Each row of a before or after table is a point. One or more steps were done to the points. Then noise was added and the rows were shuffled. The steps act on how far a point lies along the listed directions, d1 being the first. What was done? A step turns or swaps two directions, mirrors them in a line or flattens them onto one, adds a multiple of one to another, or multiplies one. Angles are multiples of 10 degrees, from the lower direction toward the higher: turns from -170 to 170, lines from 10 to 170 but not 90. Use the fewest steps. Two steps may share a direction if one is a turn and the other turns, adds or multiplies; they go together, in the order done. Otherwise the lowest direction goes first.

Directions:
(1): .48,-.11
(2): .11,.48
Before, 9 rows:
.40,-.86
-.36,-.72
.36,-.10
.14,.46
.28,.22
.04,.32
-.50,.29
-.48,.02
-.17,.38
After:
.15,.22
-.45,-.67
.02,.00
.05,.00
-.28,-.43
.19,.28
.27,.38
.13,.28
-.14,-.17
Steps: flatten d1 and d2 onto the line at 70 degrees

Directions:
(1): .40,.25,-.37
(2): .45,-.19,.35
(3): .03,-.51,-.31
Before, 10 rows:
.59,-.23,-.20
.28,-.05,-.31
.14,-.32,-.25
-.45,.07,.18
.45,-.12,-.30
-.48,.34,.14
-.41,.47,-.06
-.45,.61,-.46
.10,-.27,-.35
.22,-.08,-.14
After, 10 rows:
-.29,-.34,.10
.07,-.27,.03
-.20,-.33,.19
-.54,.29,-.91
-.24,.45,-.53
.24,-.68,.20
-.03,-.37,-.06
-.18,.58,-.33
.11,-.61,.02
-.21,.50,-.06
Steps: turn d1 and d3 by 80 degrees; multiply d2 by 1.3

Directions:
(1): -.39,.19,.48,.25
(2): -.31,.17,-.02,-.60
(3): -.16,.47,-.43,.23
(4): -.46,-.44,-.25,.12
Before, 11 rows:
.46,-.06,.23,.38
.28,-.26,.03,-.16
-.02,.37,.11,-.69
.58,-.12,.06,-.05
.19,-.03,-.43,.19
-.39,-.14,.79,.60
-.06,-.30,-.14,.44
-.16,-.32,.33,.47
-.71,.14,-.15,.52
.47,-.14,.22,.13
.56,-.11,.08,-.26
After (11 x 4):
-.24,-.28,.42,.52
.22,-.22,.13,-.08
.51,-.08,.15,-.01
-.46,-.09,.90,.65
-.56,.08,-.33,.44
-.03,.35,.13,-.68
-.05,-.31,-.17,.43
.42,-.06,.30,.40
.28,-.05,-.52,.16
.45,-.06,.16,-.20
.38,-.11,.31,.21
Steps: add -0.5 times d3 to d1

Directions:
(1): .10,-.02,-.22,.50,-.02,-.64
(2): .21,.29,.70,.10,-.28,-.13
(3): .38,.46,-.10,-.31,.48,-.18
(4): .62,-.05,-.30,-.04,-.45,.19
(5): .32,-.24,.18,.46,.45,.34
Before, 8 rows:
.48,.17,-.28,-.15,.94,.13
-.42,.00,.16,.06,-.03,.01
.32,-.16,-.31,.13,.14,.19
-.15,.05,.23,.18,-.12,-.18
.16,.03,-.14,-.14,-.31,-.11
-.36,-.02,.15,-.05,-.02,.05
-.38,.02,-.27,.12,.19,-.14
.56,.01,-.34,-.23,-.25,.29
After, 8 rows:
.11,-.14,.08,.16,-.05,.32
-.24,.08,-.34,-.28,-.07,-.19
.13,-.09,-.34,.30,.12,.14
.14,-.15,.06,.26,-.09,.30
.13,-.03,.17,.28,-.15,-.05
-.24,.02,.17,.03,.20,-.17
-.56,.22,.03,-.42,.20,-.19
.40,.42,-.63,-.68,.21,-.14
Steps: turn d4 and d5 by -140 degrees

Directions:
(1): -.41,-.13,-.10,.60,-.14,.14,.18,.58
(2): -.43,-.31,-.10,.05,.60,.08,-.54,-.15
(3): -.48,-.39,-.32,-.53,-.25,-.11,.34,-.08
(4): .10,-.40,.45,.12,.41,-.45,.46,-.01
Before, 10 rows:
.12,.13,-.14,-.11,.35,.10,-.33,-.33
-.38,-.75,-.16,-.46,.58,-.16,-.13,-.21
.46,.35,.13,.34,.23,.12,-.51,.03
-.23,-.31,.10,-.33,.82,-.10,-.36,-.42
-.25,-.64,.10,-.65,.47,-.31,.10,-.37
.09,-.02,.23,-.66,.51,-.22,-.28,-.59
.63,.49,.02,.20,-.13,.07,-.22,.11
.13,.34,-.29,.13,-.33,.61,-.42,.23
.23,.49,.02,.21,-.24,.34,-.64,-.02
-.25,-.48,.05,-.07,.47,-.24,-.09,-.07
After, 10 rows:
.59,.51,.01,.19,-.12,.09,-.25,.11
.22,.15,-.20,-.38,-.21,-.01,.25,-.28
.16,.41,-.32,.07,-.43,.60,-.31,.28
-.15,-.44,-.02,-.27,-.05,-.32,.44,.00
-.29,-.70,-.22,-.71,.06,-.25,.43,-.15
.30,.53,-.05,.05,-.64,.28,-.26,.03
.57,.43,.04,-.01,-.47,-.02,.15,.14
-.19,-.62,.07,-.74,.31,-.37,.25,-.33
.18,.05,.18,-.87,.07,-.32,.19,-.53
-.04,-.16,-.02,-.80,-.14,-.27,.61,-.26
Steps: mirror d2 and d3 in the line at 60 degrees
